Each row is a point. Before rounding, the points of a table are all equally far from one centre. They may lie mostly on one side of it. Where is the centre, to within rounding?
In the rows, 128 means zero.

Points (5 x 2):
[[130 130]
 [ 97 117]
 [ 84 168]
 [134 143]
 [ 76 137]]
Centre: [104 146]

Points:
[[167  98  87 145]
 [171 129  91 118]
 [169 125  87 119]
 [156 123  75 131]
 [165 145 118 125]
 [117 103 104  98]
 [131  80  89 122]
 [162 131 122 158]
 [154 122  73 129]
 [112 125 100 156]
 [161 127  80 119]]
Centre: [140 113 111 130]

Points (16 x 9):
[[131 151 122  92 111 170 149 134 136]
 [109 136 124 127 107 157 128 138 161]
 [121 120  85 105 112 184 100 144 125]
 [160 107  94  74 113 150  92 151 116]
 [180 145  86  92 149 168 111 150 143]
 [148 158 121 105 111 188  96 188 113]
 [145 120 120 115  81 180 116 181 133]
 [134 154 138  76 129 169 110 171  76]
 [135 126 141  90 120 138 124 173 167]
 [133 124 131  78 116 185 113 145 118]
 [117 128  98  88 142 166 128 119 135]
 [169 115 144 116 139 164  91 145 161]
 [133 112 118 109 123  75 136 190 138]
 [170 145 128 116 105 109 101 140 151]
 [136 138 150 103 123 161  99 151 159]
 [170 130 113  86 131 180 131 133 143]]
Centre: [147 124 117 134 143 138 127 164 104]

Points:
[[106 123 181 112 135 114 115 140 116 129 105 193]
 [143 113 174 107 157 118  90 106 123 129 109 185]
 [ 95 121 179 108 121 102 109  99 149 121 108 164]
 [110  95 195 134 115 136  97  97 127 119 106 157]
 [110 110 187 118 110 116 108 131 116 148 109 180]
 [151 149 164 110 134 129  95  94 139 135  81 166]
 [117 133 190 125 107 109 117 109 128 123  96 164]
 [113 114 170 129  96 123 106  99 131 148  92 179]
 [102 142 184 112 141 107 103  96 129 139  92 151]
 [129 120 187 103 102 144 121 108 134 147  94 180]
 [112 117 179  99 122 125 104 133 116 110  89 191]
 [115 126 164 129 143 120 106  91  99 111  75 167]
 [113  82 172 127 143 126  82 109 142 124 101 177]
 [126 110 178  96 155 114  83 115 122 109 108 174]
 [112 117 189 103 132  97 103 112 136 117 108 165]
 [104 102 176 124 100 100 107 123 106 115 115 152]
 [112 101 169 112 124  90 113  96 118 143 116 165]
 [101 120 170 120 141 122  90 117 149 117  75 178]
 [ 89 113 184  99 125 112 114 111  95 132 114 163]]
Centre: [119 118 141 114 133 144 115 123 127 129 112 144]
